Each row of a before or after table is a point. The points were changed in one or more steps. Then noise was added and the rows were shuffled. The steps act on columns, c1 being the first. What was done? A step turns or swaps two columns, mirrors them in a line or flattens them onto one, adds a multiple of one to another, or multiplies or shifts one. Angles are multiples of 10 degrees, from the lower column toward the higher: turns from -170 to 170, lines from 10 to 170 but not 90. Use the fewest steps. Two steps may share a column if one is a turn and the other turns, adds or multiplies; they go together, in the order done. Otherwise the lowest column goes first.
(in the rows, 128 means zero)

Before (12 x 2):
[[ 83 112]
 [171 148]
 [161 133]
 [144 124]
 [138 110]
 [165 185]
 [ 97 114]
 [ 67 157]
 [ 97 107]
 [189 166]
 [ 88  98]
 [ 87 177]]
After, 12 rows:
[[129 125]
 [131 118]
 [111 173]
 [135 108]
 [107 185]
 [130 123]
 [128 133]
 [123 140]
 [116 166]
 [131 120]
 [129 129]
 [133 113]]
Steps: flatten c1 and c2 onto the line at 110 degrees

Before (10 x 4):
[[121  90 153 147]
 [122 110 146 100]
 [136 125 138 162]
 [155  88 147  87]
 [142 134 165 165]
 [142 134  90  98]
 [132 115 150 151]
 [171 155 110  71]
 [187  91 161 165]
 [145 128  90 150]]
After:
[[108 154 171  70]
 [152 116 133 149]
 [ 88 129 144 149]
 [167 135 143 165]
 [138 127 136 163]
 [ 92 134 142  98]
 [163  91 185 165]
 [145 111 121  99]
 [151  88 122 144]
 [147  88 155  89]]
Steps: swap c1 and c3

Before:
[[150 109 139 152 146  36]
 [147 134 123 120 129 132]
 [120 188 111 140 147 145]
 [114 116 122 113 111 139]
 [114 108 156 153 122 144]
 [146 114 155 118  87 146]
 [137 124 147 153 101 155]
 [116 128 112 151 109  88]
 [135 134 100 127 141 149]
 [132 111 162 154 153 125]
 [114 118 163 132 133 157]
 [139 121 163 121 146 133]
 [118 196 164 136 116 149]
 [121 112   7 157 126 141]]
After:
[[ 85 181 160 135 118 150]
 [123 112 122 112 112 140]
 [118 123 112 150 108  86]
 [140 116 160 151 153 126]
 [153 126 155 117  88 146]
 [130 113   7 159 126 143]
 [142 142 119 120 132 132]
 [120 110 162 131 133 156]
 [156 124 139 153 147  34]
 [143 126 165 120 146 133]
 [137 128 146 151  99 154]
 [ 89 177 111 141 148 147]
 [124 102 157 152 122 145]
 [132 137 100 127 141 148]]
Steps: turn c1 and c2 by 30 degrees

Before:
[[198 129 136 157  70 103 111  94 132]
 [147  80 156 128 121 120 108 152 108]
 [160 108 134  86 128 132 119 114  88]
 [111 133 104  95  87 105 101 160  98]
 [111  91 163 129 140 111 106 110  83]
 [118 152 105 100  64 163 125 164 151]
 [108 107  70  88 109 131 119 159 141]
 [111 164  82 144  66 152 162 160 130]
 [134 183  83 148 102 165 136 189 121]
 [182 102 121 141 154 115 104 107 102]
 [125 126 109  94 127 127  83 150 126]
 [185 114 155 128 142  83 138 127 111]
 [161 136 146 126 129 103 116 102 143]]
After (13 x 9):
[[128 124 156 146 122 120 109  75 109]
 [127 121 155 185 143  84 137 117 109]
 [ 96 158 103 111  87 104 101 116  97]
 [158  99 136 198  71 102 110 146 133]
 [ 94 145 109 126 127 126  84 116 126]
 [145 174  82 111  67 152 163 143 130]
 [129  94 163 112 141 112 106 105  83]
 [141  97 120 183 155 114 105 117 101]
 [ 86 106 133 160 128 132 119 119  87]
 [148 209  82 134 102 165 137 144 121]
 [126 110 147 161 128 103 116 147 144]
 [ 88 144  70 109 109 131 119  95 141]
 [100 171 105 116  64 162 126 130 150]]
Steps: swap c1 and c4; mirror c2 and c8 in the line at 30 degrees

Before:
[[ 70 193 139  41 128 135 137 149 140 136 159]
 [156  77 133  94  81 122 171 157 137 158 140]
 [142 105 120 143 119 150 128  88 137 133 140]
 [166 100 142 147 144 130 138 144 114 151 143]
 [111 119 176 131 118 104 126  96 142 144 163]
 [142  80 209 142 128 146 153  88 142 142 149]
 [131 101 140 135 101 151 121 138 102 146 143]
 [ 63 166 119 130  95 141 183  94 137 130 161]]
After:
[[182 191 107  39 127 136 128 106 138 139 158]
 [118 106 140 141 118 150 141 167 138 135 142]
 [ 99  76 128  94  80 124 156  89 138 160 140]
 [102  81  55 143 129 146 161 154 139 142 149]
 [139 120  78 133 119 106 135 160 144 145 163]
 [193 163 124 127  95 141 193 139 140 129 161]
 [123  99 116 135  99 147 117 121 103 146 143]
 [ 89 100 120 147 146 128 133 111 113 150 143]]
Steps: turn c1 and c3 by 170 degrees; mirror c7 and c8 in the line at 170 degrees

Before:
[[159 155 106  98 134 140 137 118 174 125 127 158  99 115]
 [129 148  94 148 158  83 131 106 155 153 151 127 179 120]
 [105 152 107 154 163  99 101  99 124 179 124 152 119 106]
 [151 141 101 112 149 133 146 176 147 117 145 127  87  87]
 [127 129 143 124 149 115 163  96  95  88 160 104 164 170]
 [216 162 111  92  93 183 143 172 140 151 174  62  97 169]
 [125 135  89 126 185  98 144 105 139 174  87 126 146 110]
 [140 128 111 124 141  91 117 115 114 184 111 155 178  93]
 [ 88 163 151 115 147 126 207 117 121 131 157 119 158 121]
 [134 145 100 145 132 139 103 114 165 132  97 120 118  68]
 [160 124  85  70 110 184 122 140 135 134 188  78 124 161]]
After (11 x 14):
[[143 132 113 128 136  90 116 112 114 186 101 157 178  93]
 [142 134  91 146 141  81 131 107 159 154 142 126 179 119]
 [148 142 106  95 145 139 135 114 172 126 116 159  99 113]
 [155 131 101 114 147 134 145 175 148 115 133 126  89  91]
 [162 145 113  93 154 187 140 174 140 153 163  63  96 169]
 [132 137 102 143 133 136 103 112 168 132  86 123 116  68]
 [131 136 106 153 130 101 100  98 122 178 115 150 118 105]
 [154 135  90 127 152  99 144 104 137 174  79 128 147 115]
 [141 127  81  69 134 184 124 143 135 134 177  79 127 166]
 [117 143 152 113 116 127 209 119 125 130 147 119 159 121]
 [138 129 142 126 135 117 162  94  99  89 147 109 166 168]]
Steps: flatten c1 and c5 onto the line at 40 degrees; multiply c2 by 0.4; shift c11 by -10

Before:
[[123 115 104 124 133 120 143 136 139 122 128 133 139 174 122 129 152 169]
 [127 139 127 121 130 128 139 144 137 136 152 137 140 113 126 146 101 147]
 [138 116 117 127 137 144 142  88 103 170 146 159 113 112 141 135 142 144]
 [133 153 110 123 149 109 149 141 121 129 124 120 116 123 124 139 147 154]
 [125 108 121 107 143 121 145 109 140 136 153 116 132 161 168 120 145 112]
 [156 146 122 138 140 128 130 141 136 147 117 118 145 111 140 148 133 165]
 [141 144 144 141 127 121 125 143 134 115 121 120 125 130 149 121 110 103]
 [120 109 113 138 136 136 149 130 134 116 123 124 131 120 124 140 150   7]
 [144 194 109 146 126 150  88 129 128 136 136 137 141 139 158 150 149  91]]
After, 9 rows:
[[123 117 106 124 134 121 143 137 142 121 127 139 141 174 119 131 132 169]
 [122 108 114 137 136 136 149 130 139 119 123 121 131 120 124 138 129   4]
 [158 146 122 137 143 127 131 142 136 149 116 106 145 110 142 147 131 163]
 [130 152 113 123 148 111 147 138 123 128 123 113 115 123 122 138 127 153]
 [145 194 111 146 128 152  88 126 133 137 136 146 143 139 169 147 130  91]
 [128 109 123 106 143 121 145 109 142 137 154 102 132 163 181 120 129 113]
 [142 144 144 141 126 121 126 140 131 117 120 111 124 127 154 121 127 103]
 [136 116 119 126 138 144 142  88 105 168 149 191 113 115 146 134 127 144]
 [126 141 126 119 128 126 140 143 133 135 153 147 138 113 127 147 128 148]]
Steps: flatten c9 and c17 onto the line at 10 degrees; multiply c12 by 2; multiply c15 by 1.3

Before, 12 rows:
[[ 87 173 142 118 114 165 104  90  83 144 117  84 175 161 108 140 129  93
  178 141 121 148 138 145]
 [154 145 176 157 128 140 100 158 150 109 170 129 186 148 136 129  91 107
  103 162 148 115 149 103]
 [149  98 173 176 107 111 181 145 117 165 129  79 161 135 144 107  80 100
  176  95 117 122 146 106]
 [102 176 113 104 152 125  99 151 144 138 141 115 110 144  86 129 155 140
  107 158  80 162 148  97]
 [122  96 129 165 117 124 140  91 132 122 110 155 125 142 128 159  77  92
  148 141 138  95 105  90]
 [154 122 124 158  85 157 108 170 104 151 144 122 122  93 117 167 158 170
  140 176 114 147 125  99]
 [108 110 158 126 141 109  97 116 117  85 126 112 167 143 130 133 132 105
  170 123 150  89 143 152]
 [105 142 132 182 110 152 124 150 109 162 123  89 107 121 154 116 111 132
  186 156 117 105 119 147]
 [148 183 131 115 103 186 144 133 114  81 106 153 182  87  78 177 104  90
  123 178  92 121 144 114]
 [ 96 168  95 100  97 140 172 117 114 100 139  80 103 107  75  92 129 130
  121 154  93 143  98 106]
 [143  96 178  98 120 136 165 152  72  78 115 107 130  77  99 115 109 136
  107  97 106 129  93 150]
 [154 183 104 102 102 142 110 155 132  92 168 116 122 131 123 157  95 110
  102 105 139 114 141 147]]
After:
[[154 182 105 104 125 143 106 156 133  93 168 116 120 131 122 158  97 110
   91 104 138 113 159 146]
 [156 144 176 155 143 137  91 158 150 110 169 131 187 148 135 129  92 106
  110 160 147 115 180 105]
 [147 183 134 114 112 187 149 130 114  82 106 154 181  87  76 176 104  91
  108 178  91 120  91 117]
 [108 111 158 128 109 108  87 116 115  85 125 111 167 142 130 132 131 103
  170 120 151  87 177 151]
 [105 140 132 182  78 152 123 151 110 162 123  89 109 121 155 114 111 131
  162 159 115 104 101 148]
 [ 86 173 143 118  86 165  95  91  83 144 117  83 175 162 109 139 129  96
  155 142 123 147 127 146]
 [150  99 173 175  81 110 198 144 115 165 128  76 161 135 144 108  82  99
  151  95 115 121 131 104]
 [143  97 179  98 135 137 176 152  71  79 115 106 132  75  98 116 108 133
  110  96 106 128  58 151]
 [155 121 124 159  85 155 102 169 103 151 145 122 123  95 118 167 159 170
  110 175 114 147 103  99]
 [123  94 129 165 107 123 145  93 133 121 111 155 126 142 125 158  77  92
  137 140 137  95 121  90]
 [101 177 112 104 160 124  89 154 144 137 141 116 110 144  86 129 155 138
  128 158  78 161  76  96]
 [ 96 168  96  99 108 141 185 119 114  99 139  79 104 110  76  92 129 130
  103 154  92 144  46 106]]
Steps: turn c5 and c19 by 40 degrees; multiply c7 by 1.3; add 1.5 times c21 to c23

Before, 8 rows:
[[139 130 128 142 128 133 109 154 118 148 165 161 181  83 123 166 127 128
  123 101 128 134 129 132 143 164 152 135 102 145 132 112]
 [168 119 136 126 173 131 112 118 104 161 144 120 128 160 136  84 113  81
  132 136  59  92 103 145 144 138 136 125 150 154 125 125]
 [135 150 106 151 146 108 146  81 146 163  97 130 177 139 132 155 137 165
  140 146  91 136 132 114 158 149 139  91 113  60  80 155]
 [139 124 114 125 146 113 133 141  68 150 131  99  88  76 118 127 161 118
   95 147 131 207  89 131 111 127 109 115 136 149  86 115]
 [138 139  84 111  97 141 105 147  83 131 154 114 135 129 134  96 157  62
  161 111 171 132 126 128 136 106 140 138 127 154 103 193]
 [148 129 140 126 118 106 181 127 129 115 151 113 148  91  84 157 161 132
  130 152 126 132  95  70 103 118 112 134 143 159 107 125]
 [124 111 135 122 129  64 131 139 101 170  96  73 110  85 105 163 124 123
  158 155 140 113 143 114 145 139 216 123 124 164 123 205]
 [141 111 113 107  93 130 149 110 133 133  80 108 108  76 136 192 137 150
  160 156  79 106 102 146 142 127 138 100  91 160 144 200]]
After, 8 rows:
[[130 110 135 122 129 237 132 140 104 170  96  74 109  85 153 163 124 123
   97 153 140 113 144 114  41 126 116 125 126 163 121 205]
 [139 129 127 144 126 147 109 154 118 149 166 162 182  83 140 166 127 135
  149 100 129 135 132 133 132  96 142 127 104 147 129 114]
 [143 125 113 124 146 117 134 143  70 151 129  97  88  77 134 125 162 114
  164 147 132 207  88 131 222 132 104 118 136 150  86 115]
 [132 151 107 149 146 150 145  83 147 163  98 130 176 140 129 155 134  89
  135 146  91 136 132 114  79 106 117 164 112  59  79 156]
 [162 130 140 125 117 125 179 128 129 116 153 116 149  92 159 157 161 133
  102 151 129 130  96  71 134 149 100 133 143 157 108 127]
 [162 119 135 127 172 132 112 117 102 160 145 119 129 159 112  82 113 127
  133 136  59  93 103 144 109 113 136  80 148 152 123 127]
 [137 113 111 106  96 134 150 110 133 133  79 107 107  76 115 189 137 100
   92 159  80 107 100 146  36 122 135 149  90 160 143 198]
 [132 139  84 112  98 132 106 148  82 129 156 112 135 130 112  96 159 138
   86 112 169 130 130 128  38 142 146  60 126 157 101 192]]
Steps: turn c1 and c15 by 20 degrees; turn c15 and c26 by -160 degrees; mirror c6 and c27 in the line at 60 degrees; swap c18 and c28; multiply c19 by 3; turn c19 and c25 by -120 degrees
